Each point is reached from the start by the listed moves, each made once or not at all, plus a little noise. Say if it took an odd or an even number of moves. Then give how often each move was made.

Moves:
(1): [ 44  -5 -11  25 -27]
(2): [ -9  60 -15  13 -18]
Start: [  9   4 -19 -13   0]
Points:
[ 53  -1 -26  14 -25] => odd (1, 0)
[ 44  55 -45  26 -44] => even (1, 1)
[ 11   3 -19 -16   5] => even (0, 0)

Moves:
(1): [15 -1 -3  2 -4  2 -4  4  3 -3  1  5  2 -1]
(2): [-3 21 -7  3  0  4 -5  2  0 -9 -2 -8 -1 -5]
(3): [ 1  6 16  7 -3  7  2  4  5  6  0 -6  8 -1]
(4): [ -2 -11  -6  21  10   2  -1   2   4  -1  -2  -4  -2   4]
(5): [10  4  6 -5 27  5  7 -2 -6  4  4  0 -2  3]
(6): [ -3   1 -13  -5   0  21  -6  -3   3   7  -2  -1   0  11]
(7): [ 3  0 -3  6 -2 -1 24  7 11 -2  8  2  5 -5]
(8): [-7 -4 -2  1  5  2 -4 27 -5 -4  6 -4 -5 11]
(9): [-2 -2 -1  3  5 -3 -5 -2 15  3  4  3  0  0]
(10): [ 4 11 -7  5 -1 -4  2  3 -5 17  1  0 -5  0]
(11): [ 0 -1  0 -2 -2 -2  0 -8 -5 -1 24 -1  1  2]
Start: [  6 -13  -1   6   9  12  15   7 -13 -20  20   4   4  -1]
Points:
[ -8  -8 -15  32  29  17  -2  37   1 -30  27  -9  -3   9] => even (0, 1, 0, 1, 0, 0, 0, 1, 1, 0, 0)
[  1 -20 -20  38  25   5  29  36   1  -7  60  -1  -1  12] => even (0, 0, 0, 1, 0, 0, 1, 1, 1, 1, 1)
[ 14 -10 -11   3  37  31  34  -1   5 -10  58   8   9  12] => odd (0, 0, 0, 0, 1, 1, 1, 0, 1, 0, 1)
[21 23  0 23 40 24  6 43 -6 -5 33 -6  2  8] => odd (1, 1, 1, 0, 1, 0, 0, 1, 1, 1, 0)
[ 15   2 -16  17   6  16  26  40  -9 -38  58  -2   6   2] => odd (1, 1, 0, 0, 0, 0, 1, 1, 0, 0, 1)
[ 16  22 -19  22   2  39  23  46  -7  -8  56  -9  11  14] => even (1, 1, 1, 0, 0, 1, 1, 1, 0, 1, 1)

Moves:
(1): [ 9  0  2  1 -5 -4 -4  0  0  6  1 -1  5 -4  0  0 -2 -1  0  1  4  0 -1  2]
(2): [ 8 13 -9 -2 -7 -1 -3  6  4  3  0  4  2 11  0  7 -4 -3  6  1  0  4  0 -1]
(3): [ -2   1  11  -3   4  -8   3   5   8   7  -2   3  -5  -4   2  -2   3   3
   3   0  -1  -4 -12  -7]
(4): [ 1 -4  3  9  1  1 -1 -2 -2 -1 -2  4  0  3 -3  2 -1 -3  3  4 -2 -2 -6  0]
(5): [  4  -1  -1  -5  12  -1  -4   0  -8 -12   2   2   4  -4  -4   0  -5  -6
  -2   4   0   4   8  -3]
(6): [ 1  4  4  6 -2 11 -3  4  8  1  3 -2  0  4 -2  0 -4 -3 -1  0  3 11 -4 -4]
(7): [ 5  4  3  4  1  7 11  1 -9 -1  1  2 -8  0  2  1 -3  1 -1 -3  1 -2  3  1]
(8): [-2 -2 -6  1  4 -5 -2 16 -1 -2 -1 -7  1 -2 -8 -2  0  2  1 -9  6 -1 -6  3]
(9): [-1 -3 -3  2  2  2  8  1  8  6 -4  1  1 -6  1 -4 -1 -3  2  1 -5  0  5  2]
(10): [-4  2  1  7  1  1 -4  9 -2  8  0  2 -2 -3  4  1  2  1  5 -5 -5 -2  5  3]
(11): [-2  1  3  2 -2 -3  1  0  2  1  8  3  5  4 -3 -8  4  2  4  4 -2 -6  5  0]
(12): [ -1  -4   0 -10  -4   4   2  -1  -2   3   0   5   3   1  -3  -6   1  -2
   2  -5  -3   6  -4   3]
(13): [-11   6   1   0   2   0  13   9   2  -7   4  -3  14  -7   1   4  -9  -6
  -4  -7  -4   0   1   7]
(14): [ 5 -5 -2 -2  3 -7  6  1  1  2  4 -4 10 10  2  3  0  7  1 -6 -1  7 -2 -3]
(15): [ 3  0 -6  8 -2 -4  3  6  2 -8  2  6  1 -1 12  5 10  5 -5 10  3  1 -4 -4]
(16): [ 1 -1  0 -2 -2  2 -3  3  3 -4 10 -2 -1  1 -2  9  2 -6  2  5 -5 -5 -2 -4]
(17): [ 0  4  3  0 -2  5  1 -2  1  2 -8  1  4 -2 -4  1  8  3 -5  1 -3  3  3 -7]
(18): [-1  5 -5 -2 -2  6 -5  0  1 -1 -1  3 -3 -4 -2  2 -5 11 -3 -1 -4  2 -1  1]
(19): [ 1 -1  2 -1 -2  3  8 -4 -3 -2  0  0  3 -1  3 -2 -2 -1 21 -1  4 -1 -3 -7]
(20): [-2 -5  3 -2  1  0  4  4 -4  3 -4 -4  1  1  1 -4 -5 -1  1  6  2  0  0  2]
(21): [-6 -6 -2 -4  1  4  1  0  3  5 -3  7  0 -2 -1  5 -1  1 -2  5 13 -1 -2 -5]
(22): [  1  -2  -1   7  -9 -13   5  -2  -1  -4   0   3  -8  -6  -6   7   3  -3
  -4   1  -1  20   3 -10]
(23): [  6  -7   9   0  -9  -1  -1   7   3  -1 -10   2   0   1   1   0  -4   0
  -1  -3   3  -6  17   2]
(24): [-1  3  9 -4 -2  2  1 -2  4 -2  4 -2  0  5 -7  8  3 -2  4  5 -2  5 -1 12]
Start: [  9   3   0   0  -1   2   7   6   5  -9   8  -2 -12   1  -3 -15  -2   4
  -5  14  -6  -4  -8   2]
Points:
[ -3   3   0  21   2  -3  36  41  16 -13  23   1  19   0  -2  -7  -1  18
  23  10 -18  -2 -14  17] => odd (0, 0, 0, 1, 0, 0, 0, 1, 1, 1, 1, 0, 1, 1, 1, 0, 0, 1, 1, 0, 0, 0, 0, 1)
[ -8   7  16  -3  12  -3  27  36  13 -11  14  10  17  -4  -1   0   3  22
  -7  29  -9   4  -9  -2] => even (0, 0, 1, 0, 1, 0, 0, 0, 0, 1, 1, 0, 1, 1, 1, 0, 1, 1, 0, 1, 1, 0, 0, 1)
[  1  13   4   3 -23   7  43  32  39  -5  19  24   8  -4  -5   0   6  -9
  15  31  -8  25 -25 -35] => odd (0, 1, 1, 0, 0, 1, 0, 0, 1, 0, 1, 1, 1, 0, 1, 1, 1, 0, 1, 0, 1, 1, 0, 0)
[ -6 -12  19  13  -6  -6  35  60  31   7  -3  -7   4 -12 -14   4  -8  -1
  -5   4  -3  19  -4 -18] => odd (0, 0, 1, 0, 0, 1, 0, 1, 1, 1, 0, 0, 1, 1, 0, 1, 1, 0, 0, 1, 1, 1, 1, 0)
[ 21   7   9  27 -29  -3  25  23  19  -8  -8  18 -11   3  -1   9  14   0
  21  29 -16  18  10  -7] => even (0, 1, 0, 1, 0, 0, 0, 0, 1, 1, 0, 0, 0, 0, 1, 0, 1, 0, 1, 0, 0, 1, 1, 1)
[ 22  18  -8  21  -9  18  41  36   7 -23  20  20  10  -1  -3  15  -9  -3
  12  16 -28  44  -6 -25] => even (0, 1, 0, 1, 1, 1, 1, 0, 1, 1, 0, 1, 1, 1, 1, 1, 1, 1, 1, 0, 0, 1, 0, 0)

Moves:
(1): [ 14   5 -10   1   3   1   2  -7  12   1  -6   2   0   7  -3 -10  -2 -16
   0   5  -4   1   6  -8  -4  16]
(2): [ -3   7  -2  11  12   4   9  -4   5   4   0  -5  -2  -2   3  -2   5   7
   1   8   3   8   2   5  -4 -11]
(3): [  3  -4   8  -3  -4   6  -6 -11  -5  18  -7   3   2  -6  13  -8  23   3
  -4  -8   7  -9  -2   0   3   2]
(4): [10 -2  0  4 -4  0  4 -2  6 -3 15 -5 -5  0 -9  3 -1  1  4  1  5  3 -2  4
 -4 -2]
(5): [ -5 -14  -8   1  11  -5  -4  -3  -3  -3  -5   7  -4  -3  -1  -2   2  -3
   0  -1   1   8  -8  -3   1  -7]
(6): [ 1 -1  1 -3  7  7  3 -5 -1 -6  5  2 -1 -4 -3 -2  4 -3  0  6  5 -4  1 -6
 -8 -2]
(7): [  0   8  -8 -14   1  -3  12 -12 -11   6 -12   0  -6  -5  -7   4  -3   4
   1 -13   6   8  -6  13  -2  -1]
(8): [  0   4   1  -5   2  -3   3   5   8  -2   6 -10  -2   0   2   1   0   5
   2  -2  -4  -6  -1  -4  -2   1]
(9): [ -8  -1  -9  -3   7  -9  -6 -14   5   1   8  -3  -7  10 -12 -11  -7  -6
 -11   7  16   1   1  -5  12   1]
(10): [  1  -9  -4  -7  -2   1   5  11   8  19   0   0   3  12  11  -2   2  -8
  -1  10  -3  11   9 -14  -4   2]
(11): [ 3  4  3 -8 -1 -4 -5 -6 -4 11  7 -2 -2 -7 -3 -4 -5  5 -3  5  1  6  5  2
  9  5]
(12): [ -4  -1   2   4   3  -6   2  -2   9   6  -3  17   0 -10  -3  -2   7   7
   0  10   9   1  -6   2   3   9]
(13): [  1   0   5  -1   8  -6   7  -1   0  -3   2  -5   7  12  14 -14  -1  -7
   3  -2   1   8  -2   4  18   2]
(14): [  0   0  13   2   4   4  -1 -11   0  -3  10  -8  -1   2  -7   9   8  -7
 -13  -2   2   7 -11  -5   0   7]
(15): [  2  -8   1   1   0   4  -3  -5   5   5   2   2   6   7   9   3  -2  -1
  10   3   1  -4 -12   8  -1   3]
(16): [  5  -1   2  -5  -6  -5  -9  -1   6   2   1   3  11  -3  -7  13  -1 -15
  -4  -4   0   0  -2   4   2  -5]
(17): [-7 -1 -6 -8  0 -7 -4  1  1  0  3  4 -2  1  0  7  7  6 -1 -3  0 -3  6  1
  2  2]
(18): [  9 -16  -7   6   7  16  -6  -4  -2  -4   1  10   5   1  -9   1 -12  -3
 -10  -7  -1   2  -3   3   0   0]
(19): [  2   4   3   1   3 -10  -5  -1   2  -1  -5   4   9   6  -4  -3   3  -2
   6  -7   5  -2   2  -6  -8   7]
(20): [ 13  -6  -7  13  -3 -15  -1  -1   6   0   2  -4   2 -10  -1   6  -7   3
  -2   7   9  -5  15 -10   3  -6]
(21): [ 5  1 -4  2  0 -6 -3  8 -5 -2 -4  6 -3  7  1  5  5  4 -8  0  5  1 -9 -7
 -2 -4]
(22): [  8   6   7  -2  -6  -4   0  -8   6 -10   1   2  10   3   1  -1  -1   6
   2   0   3   8  -7  -1  -7   3]
(23): [ 0  1  2 -1  6  0 -2  1  1 -3 -3  4 -7 -1  2  1 -2  8 -2  0 10  1  6  4
 -5  5]
(24): [ 4 -8  1  2  6 -1  1  0  4 -3 -4 -3 -3  4 -7  0  3  4  8  3 -5 -2  1  2
  3  4]
Start: [  4   7   2  -6  -1  -2   9  11   4 -10  -4 -10   9   6   9  -6   7   9
  -6   0  -4  -6   0   2   0  -3]
Points:
[ 52  -1 -10  16  24 -26  12  -1  60  -9  14   8  19  23  -5   9  20  22
 -28  17  35  23   8 -33 -32  23] => even (1, 1, 0, 1, 0, 0, 0, 1, 0, 1, 0, 1, 0, 1, 0, 0, 1, 1, 1, 1, 1, 1, 1, 0)
[ 39 -18 -28   3  44 -29 -10 -39  41  10  17  -7  10  19  10 -36   7  12
 -13   5  45   1  12  -3  21  13] => odd (1, 1, 1, 1, 1, 0, 0, 1, 1, 0, 1, 0, 1, 0, 1, 0, 1, 1, 1, 1, 0, 0, 1, 0)
[ 22  -3 -40 -17  52   1  14 -24  27 -16  -6   0 -12  30 -15 -11   2  17
 -13   8  28  -5  -7  10 -10  13] => even (1, 1, 0, 0, 0, 1, 1, 1, 1, 0, 0, 0, 0, 0, 1, 0, 1, 1, 0, 0, 1, 0, 1, 1)
[ 40   0  -9 -25  45  -1  13 -28  22  -5   6 -13  15  26  -7   4  14  -6
 -20  -4  10  13 -24  15  12  14] => even (1, 1, 0, 0, 0, 1, 1, 1, 0, 0, 1, 0, 1, 1, 1, 1, 1, 1, 0, 0, 1, 0, 0, 1)
[  8   5 -12 -35  24 -37   1 -42  42 -11  -2  13   6  13 -14   5  14   1
 -20  -2  36  15 -34  10  -1  32] => even (1, 0, 0, 0, 1, 0, 1, 1, 1, 0, 0, 1, 0, 1, 1, 1, 1, 0, 0, 0, 0, 1, 1, 0)
[ 48 -26 -42  10  36 -12  11 -37  29   9  -7 -11  -6  18 -11 -16  10  13
 -16   4  36  -1 -18   0   1  -9] => odd (1, 1, 1, 1, 1, 0, 1, 1, 1, 0, 0, 0, 0, 0, 1, 0, 0, 1, 0, 1, 1, 0, 0, 1)
[ 12   6  20 -31  27 -19   0  -3  10   3   0 -12  12  11  22 -31  41  29
   2 -10  16 -17  16  -2  12  24] => odd (0, 0, 1, 0, 0, 1, 0, 1, 0, 0, 1, 0, 1, 0, 0, 0, 1, 0, 1, 0, 0, 0, 1, 1)
[ 35 -19  -6 -18  23   9  24 -29  11  10  -5   1  32  12  16 -15  25  -7
 -13 -11  26  35 -18  13  -4 -23] => odd (0, 1, 1, 1, 1, 1, 1, 0, 0, 1, 0, 0, 1, 0, 0, 1, 0, 1, 0, 0, 0, 1, 0, 0)
[ 44 -36 -17  -4  22 -19  13 -10  20 -13   5 -15  22  10  -7   9 -15   2
   5 -16  11   5 -19  25  17 -15] => even (0, 0, 0, 1, 1, 0, 1, 1, 0, 0, 0, 0, 1, 0, 1, 1, 0, 1, 0, 1, 0, 0, 0, 1)
